Every row gives one point. A path goes straight from each point to the next, and from the last back to the first. The post is the endless flat space through its rows: a point in 2 columns, a line in 3, a plane in 4, and so on, so that a path can go around it. How many times does the path go around the post? Going back the other way cancels.

Post:
[[14 -7]]
Path, 28 rows:
[[ -1 -39]
 [-28 -23]
 [-26  16]
 [-27   4]
 [ -7 -20]
 [ -2 -43]
 [ 31 -20]
 [ 37 -10]
 [ 14 -44]
 [ -4 -20]
 [ -9  -9]
 [ -6  20]
 [ 29  35]
 [ 60   1]
 [ 41 -25]
 [ 12 -27]
 [  1 -11]
 [-11  13]
 [  7  17]
 [ 36   3]
 [ 47 -14]
 [ 22 -30]
 [-12 -39]
 [-31 -13]
 [ -7  30]
 [ 18   9]
 [ 48  -5]
 [ 26 -21]]
Times around: 3

Post, 5 rows:
[[ -5  -7 -43  24 -25  13]
 [ 37   6  -7 -25  59   1]
 [ 32  -7 -24 -35   9   1]
 [-14   9 -40  24 -38 -34]
 [ 54  12  19 -19  21   0]]
Path:
[[ 59 -23 -31  -4 -26 -19]
 [ 44   8 -46  -9 -31  16]
 [  6  47 -27 -22  28   9]
 [ -1   2 -10  14  -7   8]
 [  1 -17  15  21  12 -24]
 [ 52 -22 -18  10  -9 -23]
 [ 41  23 -60 -16  -6  -7]
 [ 23   5 -36 -47  15  32]
 [-33   7 -45 -28  29   2]
 [ 25  12  -4 -32   9 -20]
 [  6  49  16   2   5  -8]
 [ 18   5  -8 -24 -30 -26]
 [ 12 -30   1  15  27 -23]
 [ 59  -9  -2  -1   3  26]
 [ 32   1 -31   1 -16 -39]
 [ 29 -38 -20   4  -1 -11]
 [ 13 -34 -18 -13   2  -8]]
Times around: 2

Post:
[[ -1  -4 -46 -24  53  19  48   0 -26]
 [ -5   5   6  37   7  21 -12 -11 -46]
 [ -2  -3  -2  27  40   4 -22  23  -3]
 [-23 -16 -51  57  27   2  -6   5  19]
 [-22 -27 -48  11  21   5  46 -30  44]
 [  0 -23 -54  17   2 -35  23   3   2]
 [  3  -8 -20 -14  -9  50   4  -9 -45]
 [ -4 -12 -33  14  -5 -19 -35 -26 -35]]
Path (21 x 9):
[[  2 -16  -9   7  53 -13  18 -18 -11]
 [-30 -39 -41  42   0 -11  22  15 -25]
 [-42  -4  -7  -8  30  15  11  -5 -11]
 [-11  -1 -40   4 -40 -13  18 -41   1]
 [ 14  25 -25  -7  47 -23 -32 -19 -18]
 [-21   9  -1  23  33  21   6  -9  -4]
 [-39 -29 -42   2  18   3 -19 -22 -20]
 [ -1 -47  -1  12  23   3  17 -21 -17]
 [ -1 -22 -56   5  23  15  11 -25  -1]
 [  6   4 -20  -5 -13  11  33 -26  -3]
 [-45  10 -41  34   1  24 -27   8  10]
 [-21 -11 -14  -9  51 -13   0 -25 -18]
 [ -2 -29 -28  11  26  -1  18  16 -12]
 [-30  -5 -32  13  -7   3 -10 -16 -15]
 [ -6  28 -38   0  28  13  24   8   0]
 [  6  11 -31  21  39   5 -18 -21 -27]
 [  5 -42 -30  36  16 -10   8  -6   1]
 [-18 -33 -40   6  25   6  -7  -8 -22]
 [-19   4 -15  12  15  47  24   8 -40]
 [-25  -1 -60  56   4   8 -21   1  -1]
 [  0   3 -34  26  56  -6  -6   7  16]]
Times around: 1

Post, 13 rows:
[[-23   5   8  -2  44 -12  22  19 -46 -10   8  -6   7   1]
 [  7  15   3  31  -8  -6 -49   8 -40  -6  56  13  -2 -46]
 [ 16  16  24 -18 -19 -17 -54 -28 -29 -22  15   9  12 -37]
 [-12   1  21 -27  42  40  16  21 -22   9  11  -2  32  -5]
 [-22  10 -24 -31  26  18   4  -3 -51  20  25  10  13 -18]
 [  2  15 -17   4 -39 -12 -23  -7 -24 -27  60 -10  23 -37]
 [ 26   4   6 -22 -10   9   0  20  36   7 -28  34 -24  44]
 [ 19  10  -2  -1   7   2 -18 -13  30  29 -17  -2   0  40]
 [  1   8  -3  10  20   1   6 -11  58  -7 -13  37 -14  15]
 [ -1   7   8  25 -17  22 -33 -25 -44 -40  23  12   5  -6]
 [ 18  -1 -10 -14  28  17 -38   5  37 -29 -11  19 -18  45]
 [ -1   0  -6  -7  11  -4 -31  17  18   0 -19  44  30  34]
 [ 24  10 -26  20  -8  13 -24  10  48 -11 -49  12  -9   5]]
Path (13 x 14):
[[ -4  33 -26  22  18 -27 -31   0  -4   7   6  15  29  -2]
 [ -8  10  -1  18  15  12 -15   1   7 -14   0  19  -6  36]
 [-18   1  -5  15   8   5   3  -9  11   1   7 -17  -5 -14]
 [-13 -13  -6  10  27  12  -9 -23   0 -30  -5  12  15   4]
 [  5 -10  -3 -38  10  -2 -34  -1  -4  28   5  25  30  -3]
 [-16  -9 -15  19  22  14 -42 -11   9 -11 -16  15   4  12]
 [  0  27  11   2   1   7 -25 -19  -4 -25  -9 -10   1  11]
 [ 30  28  13 -12   9   7 -16  -5   0  15  -5 -19  -9 -28]
 [ 24  18   1 -13  25   5 -10  12 -16   9 -10  19  30  25]
 [  8  22  17  16   6  23  -6  -2 -20 -13  17  -5 -25  -5]
 [-17   0   9 -33 -10  47  -8   3   0   4   3 -10  -7   1]
 [-14  -1 -17  -5   0   4 -33  31 -16 -18  -7  22   0  26]
 [-23  44 -10   6  26   2 -20  -6 -30 -19   7  14  16 -20]]
Times around: 0

Post (17 x 18):
[[ -2  -5  10   9   9  -5  -9  12 -25  -4  -4  -5 -12  -5  35  10   2 -20]
 [  8   8  14  12   6  12  -9  -2 -14   5  -8   3   6   1  -3  -3 -22  -1]
 [  3  -6  12 -17 -25   1  -5  14 -24 -18  -2   6  -7  -2 -14  18  -1  -4]
 [-15  10  -1   8  18   1   7   6   2 -20  -1  -2 -19 -12   0  23  10   6]
 [  9   3   0   5  -4  11  -4  -5 -11  -9   6  11   2  11  11  -7   5  10]
 [-12  -9  -1 -11  15 -32 -20   2  32  -3  -8  11  12  16  -2  16  -5  24]
 [  3 -21   9  -4  21  14  -4   3 -18  -3  -4  20   1  -1   0   8  17 -12]
 [  2 -13  14 -21 -16  17  -2  12  -5 -60  -5  -3  -2 -12  -9 -21 -13 -19]
 [  4  -3  12 -13  17  -9  -5   6  -9  -8  20  12  -7   8 -11  -4   1   8]
 [  1 -18   5 -22  -7  13   6  -7  -1  18  11   2  -9  -9   0   7  18  -7]
 [-24   9  14  31  -3 -13 -18   2   0 -13  14   1  -2 -24  -2  47  13   4]
 [  2  14 -39 -13  -1   5  -1  12  -8   4  17  -1  14   0 -11 -10   7  10]
 [  3   1   8  -2  -1   2   1  34   3 -16   7  25  -4  -3  17  -5  -5  -4]
 [  6 -11 -14   1  -7   9 -29  23 -11   2   2  14 -28  -4   3  -1   0  -4]
 [-15 -24  -2  18   3 -13  10   3  11  20 -26  -5  -3 -18 -23 -10  25  16]
 [-16  -5 -17  10 -21 -28  -6 -20  12   4  -8  20   7  -6 -32   5  -2  -4]
 [ -2  -5  -7  -6  -1   6  -3  17   6  -1   9   0  -2  35  -3  -8  -1 -12]]
Path:
[[-11   5 -13 -14  -5   0 -50   1  14  -2  -1 -21  -9  -4   6   9   2 -17]
 [ 10   0 -13 -12  -8   3  -3   6  16  16  -3   6   0 -33 -28  10  17  16]
 [ 12  -5   0  12  -2   0 -16   8  10 -22  14  10 -23  11   1  15   3   4]
 [  2  -5  -8  -6  27   1  -5  19  -1  -2 -11  -1 -19  13 -13   8  -8   7]
 [ 10 -12  -9  23  27   9   9  10   0  -1   4  22  -6 -20  -1   4  42   7]
 [  3  14   9  27 -26  -2 -14  -1   3   5  15  18   6 -21   4  -1 -11  -9]
 [ -1 -10   8   6  22 -13  -5  14   5  -3 -11  13  -8 -12  12  30   2  -3]
 [  0 -11  -7 -18   8  -1  14  28   2 -14  13  16   5   9 -10  14   8   4]
 [-12  -9  30  19 -10 -15   4  13 -14 -12  -2  20  10 -29   8  13   0  -9]
 [-10  -1  13  11 -11   9 -15   8  12   4 -19  23  -7 -21  -1  -4  -2  22]
 [ -9 -11   9   3 -18   1  -1  28  -7 -16  -9 -14 -13  19 -34 -13  29  12]
 [ -3   5 -16  10   2 -18 -24  26  -9  -7   2  16 -25  -1  23  13   4  -7]
 [  5 -18  16  -4   5 -15  13   5  -6  -5   2  -3 -24   5  -1  17   6 -13]
 [ -5  -5   0  19  -6   9  -8  -1  13   3  13  14   2  -1   8  -1 -11 -30]
 [-12  -5   1  16   3  -9   2  11 -13  -9 -12  15  -7 -10   7  16  -8   1]
 [-17  16 -13 -10   0   1   2   4  13  -5  17  -2   8  11  13   0  10  16]
 [ -9  13 -12  -1  18 -27  -8  23 -23 -16   2  10 -18   4 -28  -6  -5  -2]
 [ 10   7   1 -14  17   6 -12   7  -8 -14  -7  13  34   3 -17  22  13   5]
 [  9  -9 -10   5  -2 -21  -4   2   1   3  -3   6  16   3   0  15   2  -1]
 [  8  -1   7   2  19   6  17  10 -12  -6  -9  29   0  -5  -3   6   2  11]
 [-23 -16  -9  15  -9   4 -29  24  -2 -20  12  -5   6  20   7   5 -11 -12]
 [-15  -1   8   3   5  10  -4  10  15  -7  11  10   4 -13  22  20  19  19]
 [ -6  -8   2 -27  -2  -6 -17   0   8 -12  -3   2   7   4  10  23   8   7]
 [  1   7  -5  -8  -9 -16 -13  20  -4  -8 -10  -8   1   0  -2   8   4   2]
 [  9  -4  -8  -7  10  12   4  -4  10 -13  27  13 -15  -8  -5  -7  23   0]
 [  8 -13  -5  -1 -23   3   1   2  17  -2  -4   5  18   7  14  -5  -3 -19]
 [  5 -25  16 -12 -20  -7  -6  -5  -2 -14  -3  -1 -17  -8  13  -4 -10  -7]
 [-21   3   3  14   5   5  -1 -25  -7 -26  -2  -7   3 -16 -12  13  -1  37]
 [-10   2  16 -22  26  -2  -7   4 -16 -26  -4  32  15  -7 -16  -2  -6  12]]
Times around: 4

Post, 17 rows:
[[  6  -6  15  11   2 -13   0 -14 -10 -12  22 -36  -6 -21   4 -18  26   1]
 [-18  13  -5   2 -36  -9  -4   2 -11   6 -18  51   2  11  -1  10  -5  -8]
 [ 10   0  -8   8  21  18  -5  15   2   6  -8  -3  13   9 -15  -2   9  17]
 [ -9   5  14  -8 -10 -15  -1 -11   2   2   4  18  -8  10 -22  34   2 -22]
 [ -1   1  -1 -14 -24  21 -10 -18 -20  -1 -11  28 -15 -20  -5  32 -10 -14]
 [ 27  -1   2  19  21  15  -2  12  22   7  35 -21  13 -13   2 -33   6 -14]
 [  7  -8   5  18  13  -7  -5  -1  16 -29   3 -37   9  -9  16  -7  10 -33]
 [ -3  -5  -5  18   0  18 -20 -10  -5  16   0   5  -8  33 -10 -11 -15  -8]
 [  4   2   9 -14  22  -8   0   9   5  -7  19 -27  -8 -11  22 -19  -7  -1]
 [-15   3  19 -13 -33 -13 -41  -6 -14  10 -12  17   5 -10  -7  30 -10  -9]
 [ 10   0   7 -16   0 -14  -2 -34  20   0   9 -27  26   0  25 -11  16 -15]
 [ 12  12 -26 -13   5  20 -22  24   5  -1   1   5   7  28 -25 -37   3 -11]
 [ 17   8   7  11   7  11  11   6  16   6   5 -60   1 -17 -12 -35  -1  -9]
 [ 15  10 -14   8   8   8 -23   7  27   1  -3  12 -17   0 -21 -18  -5  14]
 [ -2  -6 -37  -1   5 -14 -12  -8  -5   7   3  12  12   1 -19 -11 -18 -14]
 [  9  -7 -25  12  -1   4  -5  16  21   0  26 -39   0   5  -2 -12   9   5]
 [  4  -6  19   5   3  -1   2  -6  15 -35  28 -34  20 -10  -3 -17  -8   3]]
Path:
[[  0  -1  -5  -1 -10  -5  -7  -2   8   2 -13   4  12  -4  -9   5   3 -17]
 [ 17  -1  11  12 -15  -1  12   8   0  -9   1  12  -6 -14  11  15  14 -39]
 [  4  -2   9   6   2  -3 -17 -12 -27   6 -11 -10  -1  17   4   4  -3 -20]
 [ 10  12  -3   4   6  18 -28 -20 -16   8  15 -19  -5 -18   4 -23  -3 -12]
 [ -4  17  -7  -5   0  -6 -10   4  18 -22   5 -37  13   5 -16   7   8  -4]
 [  3   6 -29  -7   3  -5  -5  -8  20  24  11 -17  15 -12 -23 -18  16  -7]
 [  9 -12   3  -6  18  16  12 -31   6  19   0  -1  12   7  -7   1  -8 -21]
 [ 18 -10 -15  -6   6 -12 -24   2   0  13   7 -18   7  -5  18 -25  11 -17]
 [  6 -11  22  19 -18  -1 -32  -1  -1   0  13  -4  10   7  -8 -15   1  28]
 [  6  -9  17 -12  -3  13 -17  13   2   4  -2 -15   3   6   7  -4  -2 -16]
 [ 15 -19  11  14  20  -4   6  -3 -10 -11   7 -15 -19  12   3 -10 -13 -15]
 [  9  14 -24   5  -4 -21 -24  14   3 -17  14  19   5  11  -1  -7 -14   2]
 [ -3  19 -15   8  14  -9  -6  13   4   5  11  10 -11 -14  -6   9   0  -6]
 [  2   1   4 -12  21  -3 -17   4  34  -1  23 -10   0  -4   2 -12  11  23]]
Times around: 2

Post (17 x 18):
[[  9  21  47  13  -7  17   2 -11  23   9 -31 -16 -20 -22 -15  -1   5  10]
 [ 24  14 -24  -9  12   9  30  -5   7 -13   4  -2  15  19 -16  21 -11 -14]
 [ -4 -18 -12 -13  -4  -6 -27  15  14  -8  -3  -2   5 -19 -14  13   0  22]
 [ -3   9 -18  -4   9  -6  11   2 -12 -21   2 -26   3  -5  -8   2   2 -26]
 [ 10  18  33  24  10  11  -7   6  -1   3 -27 -10   7 -11   2  -7 -10  12]
 [-22  -5  -9 -12  -2  13 -12  -5   6 -26  -9   7  -8  11 -23   3  15  18]
 [ -2  22  36  -5 -10   0   5   2  18 -13 -27   0  -6 -26  15  -4 -19  -2]
 [-16  -8   5 -18  26 -10 -18  12  18 -15   2  16   2   4 -26   9   8   0]
 [ -4  20  27  27   4  15  -4   9   4   7 -40  13 -30 -24   9   3 -19  -3]
 [ -5 -10  -2  -4 -13  -3 -33  -4   8  -9 -29  15  15  10 -22  10   4  -2]
 [  2   8 -26  -2 -12   9  23  10   0 -10  28 -26  17  18  16  13   7 -25]
 [-14  26  43   8  -9   4  16  -2  -6  28 -33 -26  -8 -14  -1   3 -23  -6]
 [ 15  -5  -9  -6   3  11  12  -2 -14 -19  14 -15 -16  17  -4 -12 -19 -31]
 [ 14  24  -2   1 -15 -19  16  11 -14 -15  27  -9   2  24  -7   1  -2  -5]
 [-10 -38  10  -6 -16   6  -8  19   0 -12  -1  19  22 -10 -24   9  20   3]
 [  0  11   5   4  -9  -2  11  -2   8  26 -22   2  -5 -17   3 -22   4   1]
 [ 15   0 -10  -8   2 -13  32 -12 -22  -5   9 -23   2  13  23   9  12  -8]]
Path (25 x 18):
[[-21  27 -13 -27  19 -10  18  21  44  18  11 -13 -48 -30  -4 -15  -1   1]
 [  2  30  20  15 -20 -10 -14  -7  15 -10 -43 -12 -36   3   5  21 -31  18]
 [-25  11   6  29   6  13 -29  -7  15  -4 -32 -45  -9 -11  -6 -11  -5  34]
 [ -2 -11   1  10   7  -3 -14  -2  24   1 -50 -11  -1 -28  23  16   8  35]
 [-23 -14  34  -9 -15  31  16 -24  22 -22 -19 -13  17  -4 -28  -5  -1 -28]
 [ 24   0  11 -11 -34  -3 -18   2 -15  -3  -3 -28 -20 -25 -13  16 -38   1]
 [ 14  -3 -20  -4  23  20   0 -21  -7 -21 -18   6  12  10   0 -12  31  17]
 [-28  -8  14   6 -12  -2 -21  -1 -15  13  -5   7   4  -1   2  -5  10  -9]
 [ 18  22  29  17  -9  11  -5   5   2  18  -9 -25  21  -6   1  60 -54 -13]
 [  7  -2  -2 -28  -8 -20 -12 -12  -5 -18  -1   8 -15  -2 -11 -25 -10 -19]
 [  2   9  -4  -3  -8   6   8  -4   1   1 -39  14 -38   6 -12  14  15  -2]
 [-29  10   5   5 -25   4  -7  28  21  14 -24   0  -8  -9 -14  -9 -30  -3]
 [ 12  24   3   1 -28   8  34 -14  30  31  13 -37   9  16   9   0  -6  16]
 [-11   0   8   8 -27  24 -16 -10 -16  13  -1 -24 -29  -1 -23   7 -11   3]
 [-13  40  15  -4   9   7   2  -4   6  -1 -16 -36 -15 -15   7  19   5  36]
 [ 31   6  25   3  15  -6  19   0 -11  -3 -21 -15  -1  -7 -23   6  26  -2]
 [ 10  28  24  16  -1   9 -27   9  24  -6 -39  18  18  12 -23  15 -31  28]
 [-28   8 -17   2 -11 -30 -13  -6 -15   1  -7   2 -30  18   0  -8   2  10]
 [-15  30  19   3 -34  -9  -6  -9  28  14 -32   7  22 -24 -11  24   3   6]
 [ -2  13  -3 -18   6 -11  12   4 -14  -5  19 -30   3 -18  14  21  11  -1]
 [  9  22  -4  11   0  27  -2   3 -18 -24 -14 -24 -22  32  23 -12 -26  13]
 [-12  -2  26  10 -31  -3  -5  11 -12   6  10 -23 -20  22  23 -22  -4 -14]
 [-16  -5   1  -7  27   4  14 -23  23  14  -8 -24  14  -3 -18   3   7 -20]
 [  1  -7   7  16  40  36  21   0  -6  10   2  -5  -4 -17  -4   8  -3 -17]
 [ -2  29   2   0 -18   2 -11  17 -19 -23  34 -33   5  36  18  24   3  -6]]
Times around: 4

Post, 17 rows:
[[ 24   2   9 -15 -13   2  -8 -11  37  10  29 -32  11   0  -4   3  -8   9]
 [ 22  28 -22  18  -1 -13  -1  46 -10 -13   0 -14   0  -8 -14  18  -4 -38]
 [-32  19   8  34  14 -17  32 -10  25  -9  28   7  21  -9  30 -35  -5  -8]
 [  1   3   6  14 -12  16   3  20 -26 -32 -35  -9   2  -7 -30   1  -8  -9]
 [ 53  -2   7  17   9 -10  13   5 -29 -32  -1 -25  -2 -12  -5   6  -3  10]
 [ 10 -19 -16 -29  14   3 -18 -19   9   5  31 -20  -1  -2  -1 -34  -2 -12]
 [ -2 -30  -9 -17   1 -17  13  -5  12  -4  54  -3  -6 -34 -14  -9  14  19]
 [ -9  -7 -24 -30  19  -8  24 -39  17 -18  50 -25 -11   9  -1  13  -8  21]
 [-17   8   3  10 -11   2  38  -6  12  -4  47  -2  13  22  30 -28  37 -25]
 [ 24  -3   7  21  13  16  -2  10 -27 -22  23 -28  11   4 -46   0 -14  -6]
 [ -2 -38   9 -25  11 -16   1   2 -11  13  30 -19  18   5   0  -1  -2   1]
 [-15 -21  -8   6  -7 -29  -1 -32   8  11  33 -19 -21   6 -13  -8   1  -6]
 [  6 -38 -15  -4  26  -8  -5 -27  24   2  25   0   7  12 -22   4  16   6]
 [ 10  12  -6  43 -13  16 -28  41 -42 -27  -7 -14   1  -7  -1  18 -11  -4]
 [-15  13  29  33  20   5  30  26  32  12  31   7 -24   9  39 -18  16 -24]
 [ 26  17 -13  17  -8 -17  -7  44 -27 -11 -17 -14   0  29 -20 -10  -7  17]
 [-25  31  -1  29  18  12  60 -20  14  38  21   9  17 -17  24 -26  18   3]]
Path:
[[  8 -20  59  19   9  18  33   1  19  -1  35   2 -15  22   3   9  -8   6]
 [-18 -14  15  -7 -12   4   0 -38 -17   6   3 -14 -16  12  -6  -9  -3  -3]
 [ 18   7  22 -10  43  -9 -10 -28  23 -15  18 -23  21  -6   5 -38 -16  15]
 [  8  25 -19  19  16  -8  15  12   6 -31  18 -16  12 -29  10   2   3   5]
 [-17   0   0  14  -1  -9  -9  27  -4 -12  31 -18   6 -16 -10  17  -6  21]
 [  2   0 -10   9  22  15   9  16 -16  13  37  -3   3  -6 -22   0  18  22]
 [-24  20 -12  50  10   1   8   9   8 -13  17 -28   7  34  24 -23   0  15]
 [ 11 -12  -8  18  -5  -3  -6  -4 -23  -2 -11 -21  13 -17  -6 -25  -7 -15]
 [ 23 -15   9   5   6 -11  30  -1  -5  10  23 -19  -7 -14   8 -15 -27 -31]
 [ 50  13  -7  -7   6  16  17  46   1  19  20  13  22 -26  22 -41  -5  -6]
 [-11 -21   2  17   4 -24  10  10  17  19  23  -8 -12   4  -9   3  -7  17]
 [  4 -22  37  -4  -3  37  20  17 -14 -13  13 -16  13 -32  20 -25   7   1]
 [ -8 -24   2  51  28   0  -9 -21   8  14  14   1  -8   5  15 -12  -5 -34]
 [ 31 -37  -1  -4  -5 -26  10   9 -14 -37  45   5  -1  29  -3  18  10  -5]
 [-16  15  32 -10 -25  32  17  -4  -7   0  -4 -13  -5 -20 -15   1  -3  21]
 [-16  23  -9  17  14  -8  10   2  -9 -25 -12 -11 -25 -49 -34   4 -11  36]
 [ 38  15  37  -3 -11  23   7  56  15   2  14 -29   7   7  10 -13  15 -20]
 [  1  -5  -3   5  -8  -6 -16  23  12 -13  25 -23 -41 -20  18  -4 -27  13]
 [ 26  20 -28   3 -14  15 -12 -11  18  25  29 -31  21 -30  -3  -7 -15 -21]
 [ -2 -30  -4  29  16   7  -3  15 -19 -11  25 -22   6  10  30 -19  -6 -14]
 [ 38 -34 -25  20  -3 -38   9   4   8 -22  15 -24 -11  15 -27 -21  -8  17]]
Times around: 2

Post (17 x 18):
[[-10   2 -21  34   1 -19  -8 -12  -5  10  -8  21   7  -6  12  -7  26  -8]
 [  6  -2 -27  18  26  10  16 -21   2  -4 -11  15  -4  -9  -3 -22  10   8]
 [ 12   6 -17  30  10   1  -6 -22  -1 -37 -17  22  14   4 -10  -6   5 -11]
 [ -5 -21   5  35  21  -4  10  -5 -10 -15 -12  18  -9 -11 -18  -3  11  -5]
 [-10 -16 -16  10  17  13 -23   7  10   3  -9  13  -2  10  10   4  12   1]
 [ -9  21  -6  19  27   2   3   4  -1  -3  -4  24   9  -2 -30 -16   6 -17]
 [ 11  -4  -5  17  13   7   3 -16 -43  -6  -5  38   9   8 -14 -12  18  -5]
 [ -4 -12 -19  15  21 -10  10   4   2   6 -21  11  29   6   7  12   1   9]
 [ -5   1  -9 -21   1   2   4 -17  -1  11  -6 -33   7  -2   2  26  12 -14]
 [  3   0   1  -5 -20 -13  39  -7  -3 -12  15  -2  -9  19 -21  -8  11  -2]
 [ -5 -11  11  11  -7  -3  12 -23   6  -6  11 -27  20  10 -38 -23  15   5]
 [-20 -12  -6 -29 -19   2  -5  12   7   0 -29 -26  23 -26  21   8   0   9]
 [ -7 -29  -1 -30  -6   1  13  -3  14   7   0 -36  24   0  21  -5  12 -18]
 [  5 -14 -18   5  -5  -1 -11   0   3  17  -8   9  11  -9   5   2 -26  -9]
 [ -3  -2   2  -8 -13   7  24 -13  13   0  25 -12  31  -9   2  15  13   5]
 [ 22   2  19 -18 -19  12   8  13   8  15   2 -49  16   3  19   4  15   4]
 [-25  -1   8  -3  -1  -1   8 -11  -8   0  11 -31  12  13  19  -7  -5   9]]
Path (28 x 18):
[[  1  -6  17 -29  29  16 -21  13  -6  60  -7 -14 -15   0 -11 -16 -22 -18]
 [  7   7 -20 -11  14 -15   4 -11 -10 -22 -26   7  17 -19  46  -5   9  -1]
 [ -9 -14 -22 -22  35  22   9   2 -13  -7   2  -6  26  -4   4 -24  20   5]
 [  6  -3 -33 -13 -35  14   3 -15  16  -6  -6  -4  25 -27 -14  -1  -7   2]
 [-27  -1  -4 -38  -9  15   5  23  -5  11 -37  -5  -5   1  12 -15 -20   4]
 [ 26 -19 -33 -23  35  -6  -4 -17  24  25 -41 -10   5 -20  21  10  22 -50]
 [ 32  -4  17 -39  -1   9 -40  24 -31  29 -17  -7 -15 -10   3   9 -11 -17]
 [-33 -21 -27 -17   0 -17  17 -24 -14 -15 -23 -26  35 -33 -12   5  28  -7]
 [-30  -8  10  34  15 -22  11   8 -20  30   8 -16  -8  10  14  21  37  13]
 [ 11   3 -11 -20  11  23  50  13   5 -10  12  23  14 -10 -21 -21  33 -17]
 [-35 -14 -22  20  -2  -1   1 -22  11  -9  -3 -12  36 -31 -20  -1  20 -35]
 [  2  -1   2   4  -9  17  14  -5   7 -25  -2 -12  -1  13  11  33   9  15]
 [-18 -21  11  23  -9  -6  -6 -11  -1  15  18  -4  23  13  26  -7  13  17]
 [  4 -13 -30 -22  -2 -21  12 -45  17  -1  -3 -12   1  -7   9  15  15 -15]
 [ 12  17 -25   6   4   4   7  -4   6   6 -17 -13   0 -18   8  16  -8  13]
 [-38 -40 -31   2  16   0  13   7  -9  33  -3  10 -12  11 -19  -6  30   7]
 [ -5 -10  -9  18  -2  10 -13 -11 -18   1 -21  -9 -46  39  26 -29   8  18]
 [  5  -8  26  10  -6  -6 -17  -9 -21  17 -26  -2  49 -17  -9   6 -14 -10]
 [  3   1  16  19  16   4   3 -12  10 -14 -13  -6  21 -26 -10 -18  -8  18]
 [ 11  15  -5  18   0   7 -58   4   0 -23  -2  -5  23  -5  -2  41  -9  -7]
 [  6  -4 -28  20  19  19  10  -7   4   2  21   8  40  12   7 -16  14  -6]
 [-15  -9  -5  -1   1   3  15   8  11  16 -52 -21  29 -24 -20 -13  23 -14]
 [ 16   3  -7 -15  -9   3  18 -22  -3 -16  -3  10  35  -3  -9 -18 -19 -23]
 [ 25   7   3  22  16  13 -10  -8 -23  -4  -8  29  18 -16 -10  -7  -3  -8]
 [-16   8  18 -17   3  12 -16  15 -25   2  21 -34 -12  12  -5   7  10  13]
 [  9   3  -8  11  11  24  37  23  -6  -1  10   3  -7 -11 -24 -38  25   2]
 [-20  18  -3  27  24  20  -6  20  31  -3  12 -26  44  14 -13  -8  13   5]
 [  5  -1 -17  10   0  17 -17   1  26  22 -24 -24  36  -2  20 -11 -21  -5]]
Times around: 5
